Each point is reached from the start by the listed moves, each made once or not at all, plus a little noise. Is the number of moves made odd or even? Then give how often each move was made.

Moves:
(1): -0.10 0.26 0.28
(2): -0.35 -0.40 0.18
Start: -0.08 0.21 0.03
Points:
-0.51 0.10 0.52 -> even (1, 1)
-0.07 0.22 0.01 -> even (0, 0)
-0.42 -0.19 0.21 -> odd (0, 1)
-0.17 0.48 0.31 -> odd (1, 0)

Moves:
(1): 0.17 0.33 0.09 -0.12 0.03 -0.41 0.37 -0.02 0.14 0.32 -0.03
(2): -0.26 -0.05 0.29 0.11 -0.08 0.08 0.24 0.36 -0.14 -0.14 -0.22
(3): -0.47 0.31 -0.13 -0.19 0.36 0.16 -0.10 0.22 0.04 -0.18 0.02
(4): 0.25 -0.08 -0.17 0.15 0.24 0.07 0.07 0.01 -0.20 0.23 0.17
(5): 0.25 -0.30 -0.15 -0.06 0.21 -0.03 -0.12 0.06 -0.30 -0.42 0.08
(6): -0.02 -0.39 -0.03 0.07 0.38 0.32 0.06 -0.24 0.53 -0.08 0.25
(7): -0.24 0.30 -0.29 0.01 -0.09 0.17 0.35 -0.19 -0.23 -0.16 -0.26
(8): -0.03 -0.30 -0.02 -0.14 -0.01 0.25 0.04 0.01 -0.29 0.28 -0.39
(9): -0.06 0.19 0.12 0.01 0.24 -0.61 -0.21 -0.48 0.06 -0.08 0.08
(10): -0.11 -0.26 -0.09 -0.01 0.16 -0.09 -0.42 -0.05 0.14 0.10 -0.15
(11): -0.53 -0.42 0.18 -0.31 -0.08 -0.58 -0.07 -0.06 -0.32 0.18 0.00
Start: -0.05 -0.16 -0.14 -0.24 -0.28 0.10 0.05 0.03 0.06 0.00 0.10
Points:
-1.18 -0.46 -0.24 -0.67 0.47 0.14 1.04 0.16 -0.39 0.42 -0.35 -> even (1, 1, 1, 1, 0, 1, 1, 1, 0, 0, 1)
-0.53 0.12 -0.20 -0.71 0.52 -0.59 -0.27 -0.29 0.15 0.39 -0.37 -> odd (1, 0, 1, 0, 0, 0, 0, 1, 1, 1, 0)
-0.05 -0.47 0.02 -0.18 -0.13 0.16 0.18 0.45 -0.38 -0.52 -0.06 -> even (0, 1, 0, 0, 1, 0, 0, 0, 0, 0, 0)

Moves:
(1): -0.03 -0.12 -0.04 -0.08 -0.11 0.07 -0.25 -0.34 0.18 0.16 0.21 -0.10 0.12
 -0.10 0.13 0.22 0.27 -0.12 -0.29 0.02 -0.19 -0.04 0.04 0.16 0.16 0.22
(2): 0.07 -0.09 0.04 -0.08 -0.14 -0.01 0.02 0.10 0.15 0.10 -0.19 -0.27 0.00
 -0.02 0.03 -0.07 0.01 0.08 -0.13 0.12 -0.04 0.02 -0.20 0.09 0.09 0.10
(3): 0.00 -0.01 -0.17 0.03 0.14 0.16 0.08 -0.24 0.25 -0.10 0.19 0.10 -0.23
 0.16 -0.23 -0.22 0.00 0.03 -0.09 0.11 0.13 -0.26 0.14 0.10 0.09 0.07
(4): -0.08 0.14 0.07 0.27 -0.13 0.06 -0.27 0.15 -0.17 -0.07 -0.10 -0.08 -0.05
 0.48 -0.08 0.09 -0.30 0.17 0.24 -0.15 -0.13 0.03 0.01 -0.15 0.05 0.29
(5): 0.01 -0.14 -0.04 -0.04 -0.52 -0.06 -0.09 0.15 -0.08 0.03 0.11 0.06 -0.03
 0.10 -0.26 -0.07 -0.31 0.09 0.06 0.19 -0.08 0.11 -0.11 -0.06 -0.09
 -0.13
(6): -0.14 -0.03 -0.19 -0.14 -0.20 0.04 -0.07 0.07 0.00 0.23 -0.15 -0.08
 -0.04 -0.20 0.04 0.12 0.15 -0.03 0.09 0.01 0.19 0.02 -0.04 0.12 0.15
 -0.14
(7): -0.10 -0.07 -0.05 -0.18 -0.15 0.08 -0.26 -0.01 0.19 -0.01 -0.08 -0.21
 0.17 0.02 0.02 0.10 -0.27 0.00 -0.15 0.26 0.07 0.22 0.47 0.06 -0.17
 -0.16
(8): 0.02 0.11 0.04 -0.03 -0.20 0.10 0.05 -0.27 -0.23 0.08 0.29 -0.44 0.02
 0.46 0.14 -0.22 0.23 -0.03 -0.10 -0.10 -0.07 -0.04 0.11 -0.14 0.33 0.01
(9): -0.19 0.02 0.18 -0.02 0.17 0.27 0.07 -0.05 0.05 -0.48 0.11 -0.02 0.08
 -0.18 0.22 0.02 0.06 0.36 -0.06 0.04 -0.07 0.01 0.10 0.26 -0.20 0.03
(10): 0.06 0.06 0.00 -0.12 -0.18 -0.44 0.16 -0.03 -0.17 0.13 0.04 0.16 -0.15
 0.03 0.11 -0.05 -0.02 -0.04 -0.08 -0.15 0.23 -0.11 -0.09 0.02 0.15 0.12
(11): -0.20 -0.14 0.05 -0.13 0.06 -0.01 -0.20 0.12 -0.04 0.14 0.16 0.11 -0.14
 0.20 0.04 -0.11 -0.16 0.06 0.04 -0.03 -0.05 0.08 0.14 0.05 -0.26 0.08
(12): 0.01 -0.11 0.38 -0.03 0.10 -0.07 0.15 -0.08 -0.18 -0.03 -0.12 0.13 -0.15
 0.31 0.02 -0.03 -0.15 0.30 0.28 -0.19 0.04 -0.18 -0.17 -0.14 -0.03 0.12
(13): -0.17 0.03 0.15 0.00 0.01 -0.06 -0.06 0.00 0.05 -0.02 -0.12 -0.04 -0.12
 -0.01 -0.03 0.09 0.10 -0.11 -0.25 0.01 0.06 -0.22 0.05 0.01 0.06 -0.15
(14): 0.09 0.00 -0.01 -0.10 -0.18 0.10 -0.21 0.05 0.04 -0.03 0.03 -0.23 -0.18
 -0.26 0.01 0.15 0.01 -0.12 -0.28 0.37 0.17 0.08 -0.03 0.07 0.19 -0.01
(15): 0.03 -0.03 -0.14 0.11 0.10 0.10 -0.20 -0.13 -0.09 0.05 0.10 -0.29 0.27
 0.14 0.12 0.04 -0.15 0.24 -0.12 0.11 0.01 0.02 0.04 0.21 -0.21 -0.14
(16): -0.05 -0.02 0.12 0.31 -0.10 -0.13 0.20 -0.03 -0.27 -0.15 -0.09 0.01
 -0.01 0.16 0.22 -0.15 0.23 0.26 0.17 0.01 -0.07 -0.01 -0.14 -0.05 0.03
 0.10
(17): 0.12 -0.01 0.20 -0.18 -0.06 -0.23 -0.23 -0.04 -0.04 -0.12 0.03 0.15
 -0.16 0.01 -0.08 -0.28 0.24 -0.09 0.01 -0.11 -0.02 -0.21 -0.06 0.11
 0.24 0.04
(18): 0.11 -0.16 0.01 -0.10 -0.21 0.21 0.00 0.02 0.04 -0.05 -0.07 -0.01 0.12
 0.20 -0.64 -0.03 -0.10 -0.08 -0.08 0.05 0.25 0.38 -0.02 -0.11 0.13 0.14
(19): 0.01 -0.01 0.20 -0.22 -0.06 0.08 -0.18 0.01 0.17 0.11 -0.05 0.08 -0.04
 -0.11 0.03 -0.09 0.10 0.05 -0.01 0.04 0.17 -0.06 -0.28 -0.19 -0.27 0.05
(20): -0.07 0.03 0.21 -0.01 0.11 -0.12 -0.12 0.10 -0.29 0.03 0.04 -0.17 0.18
 -0.02 -0.02 0.28 -0.32 0.17 0.08 0.29 -0.14 -0.05 0.33 0.16 -0.61 -0.05
(21): -0.11 -0.04 0.35 0.13 0.26 0.34 -0.02 -0.02 -0.16 -0.03 0.16 0.03 0.22
 0.16 0.58 0.20 0.20 -0.02 -0.08 -0.04 -0.14 -0.44 0.19 0.18 -0.26 0.22
(22): 0.17 0.16 -0.24 -0.14 -0.01 0.17 -0.21 -0.07 0.15 0.29 0.00 -0.02 -0.45
 -0.04 0.22 0.20 0.34 -0.22 -0.22 -0.41 0.03 0.01 0.38 0.05 0.14 -0.34
(23): -0.08 -0.20 -0.02 0.10 -0.12 -0.16 -0.13 0.15 0.18 0.05 0.24 -0.26 0.19
 0.09 -0.15 0.07 -0.01 0.04 -0.07 0.11 0.02 0.02 0.23 -0.10 0.12 0.09
(24): 0.12 -0.14 -0.29 -0.17 -0.08 -0.05 -0.05 0.17 -0.04 0.00 0.00 -0.05 0.11
 0.03 -0.16 0.02 -0.13 0.10 -0.04 0.23 0.01 0.17 -0.09 -0.10 0.02 0.12
Start: -0.11 -0.11 0.34 -0.08 0.08 -0.13 0.17 0.34 0.06 -0.04 0.11 0.20 0.01
 0.10 0.02 -0.20 -0.25 -0.09 -0.46 0.03 -0.18 0.18 0.29 -0.40 -0.51 0.05
Points:
-0.54 -0.39 1.36 -0.67 0.33 -0.02 -0.37 0.17 -0.43 -0.06 0.38 0.46 -0.05
 0.46 1.08 -0.42 0.01 0.74 -0.40 -0.30 0.16 -0.67 0.08 0.25 -1.23 0.46 -> odd (0, 0, 0, 0, 0, 1, 0, 0, 1, 1, 1, 1, 0, 0, 1, 0, 1, 0, 1, 0, 1, 0, 0, 0)
0.01 -0.18 1.00 -0.32 -0.65 -0.05 -0.85 -0.12 -0.75 0.62 0.58 -0.65
 -0.49 1.58 0.29 0.13 -0.27 0.57 -0.82 -0.07 0.10 0.29 0.56 -0.48 -0.74
 0.62 -> odd (1, 0, 0, 1, 0, 0, 0, 1, 0, 1, 1, 1, 0, 1, 1, 1, 0, 1, 1, 1, 0, 1, 0, 0)
-0.15 -0.62 0.38 -0.82 -0.50 0.16 -0.73 0.42 0.66 0.29 0.31 -0.56 0.03
 0.42 0.04 -0.09 -0.43 0.36 -1.36 0.15 0.52 0.84 1.01 -0.17 -1.05 0.07 -> even (0, 1, 0, 0, 0, 0, 1, 0, 1, 1, 1, 0, 0, 0, 1, 0, 0, 1, 1, 0, 0, 1, 1, 0)
-0.14 -0.76 0.77 -0.44 -0.59 0.33 -0.74 -0.20 -0.18 -0.53 0.69 0.07 0.31
 1.40 -0.20 -0.24 -0.98 0.88 -0.90 0.41 -0.07 0.01 0.69 0.18 -0.60 1.07 -> odd (1, 0, 1, 1, 1, 0, 1, 0, 1, 1, 0, 1, 0, 0, 1, 0, 1, 1, 0, 0, 1, 0, 0, 1)
0.01 -0.41 0.26 -0.93 -0.87 -0.33 -0.80 -0.45 0.33 0.66 0.78 -0.57 -0.84
 0.54 0.23 -0.19 0.48 -0.38 -1.39 -0.02 0.34 -0.26 1.37 -0.10 0.83 0.06 -> odd (1, 0, 1, 0, 0, 1, 1, 1, 0, 1, 0, 1, 0, 1, 0, 0, 1, 0, 0, 0, 0, 1, 1, 0)
